Rows are points. The points of each table are mixes of a few directions, plus a little noise. Count the directions of each table, and those that both share. Where both have some left over, give the other angles between the two spaces (their principal angles), to ten degrees, smallest first.

First:
[[ 60 -11]
 [ 34  -6]
 [ 41  -8]
 [-27   5]
 [-23   4]
 [-49   9]
 [-37   7]]
Second, 5 rows:
[[ 19 -33]
 [-23  40]
 [-16  28]
 [ 29 -52]
 [-10  17]]
Directions: first 1, second 1, shared 0; angles 50

First, 7 rows:
[[ -5  -4  27]
 [ 12  10 -60]
 [ -3  -2  17]
 [  1   0  -4]
 [ -1  -1   8]
 [ -3  -3  18]
 [  2   1  -7]]
Second:
[[ 18 -18 -20]
 [  6  11   8]
 [ 13  14   7]
 [-36  -8   6]]
Directions: first 1, second 2, shared 0; angles 50

First:
[[ 16   3  -4   4]
 [-28  -6   7  -7]
 [ 36   8  -9   9]
 [-60 -13  16 -15]
 [ 15   3  -4   4]
 [ 21   5  -6   6]]
Second:
[[  0  -1   4   5]
 [  0   2  -6  -7]
 [  0  -6  19  24]
 [  0  -2   6   7]
 [  0  -7  22  26]
 [ -1  15 -46 -55]]
Directions: first 1, second 1, shared 0; angles 90

First:
[[  4   0 -10   3 -33   6  10 -10]
 [ -4  37   4 -17  25  14  -1  -4]
 [  4 -10  15  17 -33  -1  11  -6]
 [  0 -31  16   0 -10 -11  -5   2]
 [  0   5  11 -22 -11   1  22   1]
 [  2 -17 -28  15 -18   5 -30 -15]
 [  4 -25 -31  27  -3 -15  -1  13]
 [ -8  26   8 -34  43   9 -11   0]
 [ -2  13  13  11  41  -8   3  19]]
Second:
[[  4  -8 -32   8 -15  -6  16   8]
 [  3  28  10  22  -3   8  12  -2]
 [  0   7   1 -17  -9   4  16  -2]
 [  2  -7   9  12  -5  -7  10   7]
 [  2   0 -59   3 -10   2   4   2]
 [ -8 -11  60 -24  25   0 -31  -8]
 [  2  17 -16   3  -5   7   8  -3]
 [ -5 -27  28  -6  23  -8 -35  -1]]
Directions: first 5, second 4, shared 4

First, 8 rows:
[[ 14 -30 -18 -18 -32  11 -10 -14   1]
 [-40  30  -7 -13  10   8 -12  40  15]
 [  2 -12  18   4  33  37 -32 -10   1]
 [  2   7 -21  -8  -7 -32  14 -34 -34]
 [  9 -20   6  -3  10  -2  14 -15  -4]
 [-12 -20 -18 -27 -22 -16  39  22  20]
 [ 18  40  10  38  13 -17 -22 -38 -40]
 [  6   4  31  27  -4  11  10  48  42]]
Second:
[[ 28 -24   4  12  13 -16   5 -25 -13]
 [ 43  -8   9   9 -36  -7  21  31  60]
 [-11  24   3  17 -18  -5   5 -21 -40]
 [ 31   0   2 -19   0   4  10 -15  31]
 [ 16 -31  -6  19  -8   1 -30  -7 -19]
 [-54  34  -9 -36  22  24  -9   5  -7]
 [-46  22  -5 -16  22   9  -4   1 -24]
 [ 17 -30  11  50 -12 -33  14  24  -9]
 [-22  13  -9 -37  17  23 -12   8  20]]
Directions: first 5, second 5, shared 3; angles 40, 80

First (11 x 11):
[[  0   9   9 -13  13  14  -3  12  -8  14  34]
 [ -5  36 -27  23  16  19 -15  13 -22  -9  -2]
 [  3   3   5 -13   0   4   0  -5   5   4  18]
 [ -3  -6   2 -22  11  -1   0  16 -18  18  14]
 [  0 -15   3  27 -14 -12   6  -9  14 -14 -35]
 [  4   3  21  25  -7  10   3 -10  26 -10  12]
 [  4  -1  -6 -52  -1  -5   0 -14  -2  11  25]
 [ -3   4 -22  29  -9  -8  -2  -7  -1 -20 -44]
 [  7  10  19  20  -9  14   2 -18  32 -13  21]
 [  0 -28  23 -24   0 -11  10  10  -2  21  11]
 [ -8 -15 -28   1  -1 -23   0  11 -28  -1 -54]]
Second (8 x 11):
[[  1   7  -7   5  -9   2   4   0 -10  -6 -17]
 [ -7  -2  11  -8  -5   6  -7  -3  -4 -13  -1]
 [-11 -11 -13  -6  15 -15 -18   0   2  -4  -6]
 [ -2   8  10  -2 -18  15   3  -3 -13 -15 -12]
 [  3   3  25  -6  -9  14   7  -2   5  -1  20]
 [-25 -19   3 -19  15 -11 -34  -4   0 -23  -5]
 [ 35  11 -60  41  21 -28  37  15  13  59  -5]
 [  5   3  31  -6 -10  17  10  -3   8   2  27]]
Directions: first 4, second 3, shared 1; angles 70, 80

First:
[[  1   0  -1   0   0   0   0   0   0   0  -1   0   0  -1]
 [  2  56  60  18  -1  21  13   4 -18  52 -13   9   4  34]
 [  2  34  36  10  -2  13   7   2 -11  32  -8   5   2  21]
 [  0 -41 -44 -12   2 -15  -9  -3  13 -38   9  -7  -3 -25]
 [ -1 -11 -12  -4   1  -5  -3  -1   4 -10   3  -1  -1  -7]
 [  1  16  17   5   0   6   4   0  -5  15  -3   3   1  10]
 [ -1 -14 -14  -4   0  -5  -3  -1   4 -13   3  -2  -1  -9]
 [ -1 -39 -41 -12   1 -14  -8  -2  13 -36   9  -6  -3 -25]]
Second (8 x 14):
[[-12 -11   7 -29  -7  24   3 -17  -5  11 -34  15  10  23]
 [-13 -12  11 -39  -8  31   4 -23  -5  13 -44  20  11  32]
 [ -6  -6  -2  -5  -4   6   0  -2  -3   5 -11   4   6   4]
 [  2   2   5  -8   1   4   1  -6   2  -1  -3   2  -2   7]
 [ -9  -9  -8   3  -6   4  -1   3  -7   8  -9   3   9  -4]
 [  2   2   3  -2   1   0   0  -2   2  -2   1   0  -2   2]
 [ 24  24   2  30  14 -32  -2  15  13 -22  51 -21 -22 -23]
 [ 11  10 -17  50   7 -37  -5  30   2 -12  49 -23  -9 -42]]
Directions: first 1, second 2, shared 0; angles 70

First, 9 rows:
[[ 47  -3 -15 -14   0 -23 -22 -60   3 -18  -3  16   8  -9   8  -2 -58 -30]
 [-11   2  -7  13 -12   5  16  26  -1  -7   2  -5  -1   7  10  14  25  10]
 [ -8   0   5   0   2   4   1   7  -1   5   0  -3  -1   1  -4  -2   7   4]
 [-18   1   9   3   4   9   5  19  -1  10   1  -6  -3   2  -6  -3  19  11]
 [-14   1   6   3   2   7   5  16  -1   7   0  -5  -3   2  -4  -1  16   9]
 [ -6   0   7  -3   5   3  -3   2  -1   7   0  -2  -1  -1  -6  -6   2   2]
 [ 36  -4  -4 -17   9 -18 -24 -55   3  -5  -3  13   6 -11  -2 -11 -53 -25]
 [-13   1   0   7  -4   6  10  20  -1   1   1  -5  -2   4   2   5  19   9]
 [-14   2  -1   9  -6   7  12  24  -1   0   1  -5  -2   5   3   7  23  11]]
Second, 9 rows:
[[ 20   5   9 -15  14  25 -23 -38  -4  -9  10  -8 -13  -7  19   5 -26  -5]
 [-19  -5  -7  13 -11 -23  22  35   4   9 -10   8  12   6 -19  -5  24   5]
 [-17  -3  11  -2   8  -7   1  12   2  20  -6   3   4  -1 -23 -17   7   4]
 [-19  -3  16  -5  12  -5  -2   9   2  24  -6   2   3  -2 -27 -22   5   5]
 [ 27   4 -22   7 -17   6   4 -14  -2 -35   8  -2  -5   3  39  30  -7  -7]
 [-18  -3  23 -11  20   1 -10   1   0  28  -4   0   0  -4 -29 -26  -2   4]
 [  0   0  -3   2  -3  -2   3   3   1  -1  -1   1   1   1   1   2   2   0]
 [ 14   1 -29  17 -27 -10  19  11   1 -29   1   3   5   7  27  28  10  -3]
 [ 13   3   3  -7   6  14 -12 -21  -3  -8   6  -4  -7  -4  13   5 -14  -4]]
Directions: first 2, second 2, shared 1; angles 50

First, 10 rows:
[[-21  16   4  -4  -5  12  15  13  -9  21   4  16   1  -2  21 -12  -8  34
  -24 -12]
 [-26  20   5  -4  -7  14  19  16 -12  26   5  20   1  -3  26 -15 -11  42
  -30 -16]
 [ 32 -24  -7   5   8 -18 -23 -20  14 -32  -6 -24  -2   3 -32  18  13 -51
   36  19]
 [ 34 -26  -7   6   9 -19 -25 -21  16 -34  -7 -26  -2   3 -34  19  14 -56
   39  21]
 [  6  -5  -1   1   2  -3  -5  -4   3  -6  -1  -5   0   1  -6   3   3 -10
    7   4]
 [-32  24   7  -5  -8  18  23  20 -15  32   6  24   1  -3  32 -18 -13  52
  -37 -19]
 [-13  10   3  -2  -3   7  10   8  -6  13   2  10   1  -1  13  -7  -5  21
  -15  -8]
 [-23  17   5  -4  -6  13  16  14 -10  23   4  17   1  -2  22 -13  -9  37
  -26 -14]
 [ 14 -10  -3   2   4  -8 -10  -8   6 -14  -3 -10  -1   1 -14   8   6 -22
   16   8]
 [ 28 -21  -6   5   7 -16 -21 -18  13 -28  -5 -22  -1   3 -28  16  12 -46
   32  17]]
Second:
[[  0 -21   3 -23   0  -2  -7 -24   3   3   4  23   5 -11   7  -5 -10 -22
    9   9]
 [ 25  -3  -7  22   7 -12 -13   3   9 -27  -8 -36  -5  11 -30  18  18 -24
   22   9]
 [-15 -28   8 -46  -5   5  -2 -36  -1  21  11  55  10 -23  28 -18 -25 -17
   -1   7]
 [-19  -2   6 -22  -6   9   9  -7  -6  22   8  33   5 -11  25 -15 -16  14
  -15  -5]
 [-27   5   8 -21  -8  14  15   0 -10  30   8  37   5 -11  32 -19 -18  29
  -25 -10]
 [ 16   6  -5  23   5  -7  -6  11   4 -19  -7 -32  -5  11 -22  13  15  -7
   11   2]
 [ 17  30  -9  50   6  -5   1  38   1 -24 -13 -60 -11  25 -32  20  27  17
    2  -7]
 [  3  13  -3  18   1  -1   2  16  -1  -6  -4 -20  -4   9  -9   6   9  11
   -3  -4]]
Directions: first 1, second 2, shared 1

First:
[[ -3   4   6   2   0   1   2  -1  -8  -1   0 -10   4   0  -1   5  -3   3
   -6   1   2  -2   3   5   5  -3  -2   4   4  -1   5  -4]
 [-10  11  19   6   0   1   7  -6 -22  -3   1 -29  12   0  -4  14  -9  10
  -18   3   5  -5  10  12  16 -11  -6  10  11  -2  14 -12]
 [  6  -7 -13  -3   1  -1  -5   4  14   2  -1  19  -8   0   2  -9   6  -6
   11  -2  -3   3  -6  -8 -11   7   4  -7  -7   1  -9   9]
 [-21  23  40  12  -1   2  14 -12 -47  -6   1 -60  26  -1  -7  29 -19  20
  -37   6  10 -11  22  26  34 -22 -12  22  23  -4  29 -26]
 [  1  -1  -1   0   0   0   0   1   2   0   0   2  -1   0   0   0   1  -1
    1   0   0   0  -1  -1  -1   1   0  -1  -1   0  -1   1]
 [-18  20  35  10  -1   2  13 -10 -40  -5   2 -51  22  -1  -7  25 -16  17
  -32   5   9  -9  18  22  29 -19 -10  19  20  -3  25 -22]
 [ 20 -22 -39 -12   1  -2 -14  11  46   6  -1  58 -25   1   7 -29  18 -20
   36  -6 -10  10 -21 -25 -33  22  11 -22 -23   4 -29  26]
 [ 12 -13 -23  -7   1  -1  -8   7  27   4  -1  34 -14   1   4 -17  11 -11
   21  -4  -6   6 -12 -15 -20  13   7 -13 -13   2 -17  15]
 [ 13 -14 -24  -7   0  -2  -9   7  28   3  -1  36 -15   1   4 -18  11 -12
   22  -4  -6   6 -13 -15 -20  13   7 -13 -14   2 -18  16]]
Second:
[[ -5 -11   8   3  -2 -25 -20  20  -4 -11   1  14  -6  -4  16  -3   4  14
   10   4 -16 -12   9   7   0  -7  -7  -7  -1  10   8   5]
 [-12  -3  22   7  -3 -24 -14  15 -19 -13   1  -7   3  -4  13   7  -3  21
   -3   7 -11 -15  16  15  12 -14 -11   0   7   8  18  -5]
 [  2  26  -2  -2   4  45  40 -38  -8  18   0 -43  18   7 -29  14 -13 -18
  -29  -6  31  18 -10  -5  10   4   9  19   9 -18  -5 -16]
 [ 17   5 -32 -10   5  38  24 -25  28  20  -1   7  -3   7 -21  -9   3 -31
    2 -10  18  24 -25 -23 -16  20  16   0  -9 -13 -26   6]
 [-17  10  33  10  -2 -12  -1   3 -34 -10   1 -34  15  -3   4  19 -11  22
  -21   7  -1 -13  20  22  23 -19 -12  11  16   3  25 -15]
 [ -6 -24   9   4  -4 -49 -41  40   1 -20   0  38 -16  -7  31 -11  11  23
   26   7 -31 -21  14   9  -6  -8 -11 -17  -6  19  10  14]
 [ 14   5 -26  -9   4  31  20 -21  22  16  -1   5  -2   5 -18  -7   2 -26
    2  -8  16  19 -21 -19 -12  17  13   1  -7 -10 -21   4]
 [ 12   7 -22  -7   3  31  21 -21  17  15  -1  -1   0   5 -18  -4   0 -23
   -2  -8  16  18 -18 -16  -9  14  12   3  -5 -11 -18   2]
 [  1   0  -1  -1   0   0   0   0   2   1   0   2   0   0   0  -1   0   0
    1  -1   0   1  -1  -1  -2   1   1   0  -1   0  -1   0]
 [ -7 -15  11   4  -4 -36 -28  28  -4 -16   1  20  -9  -5  22  -4   5  20
   14   6 -21 -17  13   9  -1  -9  -9 -10  -2  13  11   7]]
Directions: first 1, second 2, shared 1
